Each row is a point. Each copy is the shape, with its points in the same order, turned, moved and blurred by noise. Is it also mirrored, or only turned?
(in the rows, 128 means zero)

Shape, 6 rows:
[[169 144]
 [134 139]
 [151  80]
 [178 117]
 [181 155]
 [ 54  64]]
Copy 1, 6 rows:
[[ 99 101]
 [108 135]
 [158 108]
 [122  84]
 [ 80  91]
 [196 196]]
Copy 1 is: mirrored
Copy 2:
[[171 127]
 [135 134]
 [124  79]
 [163 103]
 [182 132]
 [ 30 107]]
Copy 2 is: only turned
Copy 3 (6 x 2):
[[160  90]
 [127 113]
 [172 153]
 [172 114]
 [167  74]
 [ 93 217]]
Copy 3 is: mirrored

Shape (8 x 4):
[[185  93 130 139]
 [192  47 166  80]
 [194  79 167 123]
 [ 97 145 185 148]
 [188 129 165 205]
 [ 77 161 101 136]
 [142 156 138 107]
 [164 122  96  91]]
Copy 1 (8 x 4):
[[176  87 120 104]
 [157  47 160  45]
 [168  63 153  90]
 [ 87 111 158 166]
 [190  95 144 183]
 [ 75 154  88 147]
 [118 150 145 118]
 [140 134 101  67]]
Copy 1 is: only turned
Copy 2:
[[186 130 110 152]
 [221 171 135 104]
 [201 136 145 136]
 [108 125 201 155]
 [178  84 152 220]
 [ 56 131 128 144]
 [119 103 142 115]
 [134 122  97  96]]
Copy 2 is: mirrored
Copy 3, 8 rows:
[[184  93 143  98]
 [193  74  88  41]
 [205  96 109  83]
 [133 156  85 155]
 [217 122 146 166]
 [ 72 148 149 139]
 [139 161 134  93]
 [135 121 163  59]]
Copy 3 is: mirrored

Shape (11 x 8):
[[ 92  87  76 148 152 106  49 160]
 [104 157  43 111 158 122 124  77]
 [ 82  63 125  94  95 161 146 136]
 [168 134 149 100  95 124  84 109]
 [169  60  54 171 148 153 145  62]
 [ 99 116  76 109 164 103 150 127]
 [143 168 160  79  56  66 130 165]
 [136 156 158 142 159  93 140 109]
 [126 155 120 139  81 109 144  99]
 [105 153  50 117 166 172 101 168]
 [191  79 141 183  59 126  70  66]]
Copy 1:
[[147 130  75 151 180  89  63 167]
 [142  99  64 141 183 213  94 121]
 [ 80  93  89  83 112 105 135 102]
 [180 166 125  97 103 146  95  98]
 [203  29  48 161 122 147 129  93]
 [125  84  95 130 178 163 124 152]
 [126 190 149  77  81 185 122 173]
 [152 136 159 156 151 175 135 120]
 [128 138 106 141  84 197 115 113]
 [130 151  21 119 208 143 138 133]
 [212 125 106 161  34 110  73  80]]
Copy 1 is: mirrored
Copy 2, 11 rows:
[[ 98  80  75 106 171  88  38 200]
 [ 62 123  52  77 148 120 101 103]
 [ 93  53 136  91  87 159  99 189]
 [173 108 145  78 111 114  76 129]
 [115  39  71 143 180 155 128  83]
 [ 71 108  67  92 140  97 134 163]
 [180 152 127  83  36  83 101 177]
 [114 163 146 134 135  87 136 132]
 [121 131 108 127  70 107  96 126]
 [ 81 151  53  75 167 167  77 178]
 [198  51 140 157 126 105  50  89]]
Copy 2 is: only turned
Copy 3, 11 rows:
[[ 76  48  77 113 171 114  54 124]
 [ 98 141  41  69 163 121 125  77]
 [ 98  39 117 109 128 157 183 121]
 [148 112 143  98  95 146  92 109]
 [151  59  28 120 130 126 133  11]
 [121  95  72  88 188 101 145 109]
 [154 135 162 101  88  94 132 195]
 [156 141 139 133 171 100 120  90]
 [121 137 108 131  97 102 145 100]
 [102 108  31 113 187 179 104 145]
 [144  70 125 150  36 122  70  33]]
Copy 3 is: only turned
Copy 4:
[[ 91 144  80 144 147 137  31 148]
 [119 180  55  98 158 125 123  75]
 [118  50 113 111 119 184 129 140]
 [179 121 157 109  99 122  88 107]
 [175 112  59 207 192 138 121  71]
 [117 151  80 123 160 127 147 137]
 [160 145 165  84  35 102 136 149]
 [130 172 170 128 144 101 139 119]
 [136 146 135 135  80 116 132  83]
 [135 191  68 106 146 201  84 135]
 [196 100 150 215 109 109  60  46]]
Copy 4 is: only turned

Shape (16 x 11):
[[128 106 130 134 125 147 145 132 108 117 127]
 [101 109 129 120 122 146 139 144 112 105 135]
 [130 100 118 126 116 144 113 127 120 141 164]
 [101 124 107 124 104 151 141 125 111 176 122]
 [152 113 118 114 141 141 107 107 139 108 132]
 [117 131 101 105 100 117 141 144 129 106 121]
 [110 125 137  72 142 121 140 137  89 124 127]
 [107 148 107 129 122  89 139 143  98 112 121]
 [125 121 110 124  80 122  98 141 129 121 148]
 [109 138 140 131  67 119 130 140 132 109 126]
 [112 110 115 119 111  18 145 126 138 111 136]
 [108 111 128 122 145 155 143 146 145 140 174]
 [185 126 122 123 112 154 123 141 137 127 164]
 [106 111 127 134 135 119  92 144 139 195 129]
 [106 152 129 127 137  90  93 107 105 115 135]
 [135 137 133 132 127 148 112   7 140 109 125]]
Copy 1, 16 rows:
[[119 117 147 144 129 155 119 122 124 128 138]
 [104 116 140 134 118 146 110 137 135 145 162]
 [114 133 137 131 132 145 151 121 115 101 162]
 [ 87 132 118 145 142 117 161 114 124 125 123]
 [135 129 135  98 133 160 108 119 112 107 137]
 [122 110 102 127  89 133 116 139 140 132 132]
 [115 132 139 113 104 114 124 148  95 171 140]
 [150 112 102 160 114 104 107 137 122 137 142]
 [119 126 117 137  98 121 137 132 127  87 156]
 [122 133 135 154  76 113 117 118 162 110 129]
 [211  76 113 130 103  83 130 141 152 127 146]
 [115 146 138 126 157 145 146 149 151 134 168]
 [135 162 128 126 113 183 144 137 112  89 140]
 [113 136 141 137 172  83 165 154 120  92 131]
 [153 137 129 125 126  75  91 107  98 116 158]
 [144 151 141  77 149 140  97  20 125 109 116]]
Copy 1 is: mirrored
Copy 2, 16 rows:
[[119 117 140 154 133 167 136 147 135 125 124]
 [102 138 130 148 118 175 144 153 144 116 147]
 [117  87 139 134 141 168 137 146 156 137 160]
 [108 111  95 141 132 173 141 155 125 174 128]
 [148 100 138 122 133 153 110 123 152 111 137]
 [106 133 108 131 105 135 150 144 139 110 133]
 [149 155 130 113 120 155 153 181 131 130 152]
 [105 158 110 132 139 121 148 150 110 118 152]
 [ 97  95 124 126 104 136 135 129 143 135 170]
 [ 89 137 134 150  89 129 138 129 140 145 147]
 [146 141  90 174 124  65 142 151 133 111 187]
 [109 119 130 141 161 171 153 152 186 135 141]
 [119  74 168 117 139 139 154 123 158 126 127]
 [103  97 103 128 157 138 104 177 164 181 148]
 [133 148 128 112 142 131 106 128 120 134 183]
 [189 119 123 135 120 175  92  48 134 162 142]]
Copy 2 is: mirrored
